Each row is a point. Examples show where two turns around zero, p and q, send a point. Where does a point land after both, in the order given? Backwards means that the second turn is done in reverse. Each puzzle has new turns, and all numbers are rounded.

Turn p:
[32 5] -> [24 21]
[-35 -17] -> [-21 -33]
[3 12] -> [-4 12]
Turn q:
[28 -13] -> [30 -9]
[-1 29] -> [-5 29]
[-27 -16] -> [-25 -20]
Where do these land?
p, then q: [-8 13] -> [-14 5]
p, then q backwards: [24 -8] -> [25 3]
p, then q backwards: [-45 -2] -> [-40 -20]
q, then p: [28 -3] -> [23 16]

Turn p:
[-7 -11 -5 -48] -> [-14 -8 4 -47]
[-17 9 11 14] -> [-8 20 5 14]
[-3 -16 -15 13] -> [-11 -14 -13 12]
[-1 -12 5 14] -> [-7 -7 5 16]
[14 -12 -1 -3] -> [5 -18 3 -2]
[13 42 6 9] -> [34 29 -3 6]
Turn q:
[-12 -32 14 14] -> [-7 -38 -5 8]
[-3 13 -19 26] -> [-13 17 -15 23]
[6 21 20 -13] -> [8 11 29 -4]
[28 7 -17 -8] -> [24 21 -13 -4]
[-3 -22 -14 -5] -> [-1 -12 -21 -12]
[-17 13 16 -15] -> [-13 2 25 -13]
Where do these land?
p, then q: [24 -20 21 32] -> [11 -31 -2 37]
p, then q backwards: [-12 20 3 -1] -> [5 18 -13 -5]
p, then q: [9 17 12 -18] -> [20 9 17 -10]
q, then p backwards: [-6 7 -21 -10] -> [-17 12 -10 -11]
p, then q backwards: [-16 -24 -14 -4] -> [-29 -13 -6 6]
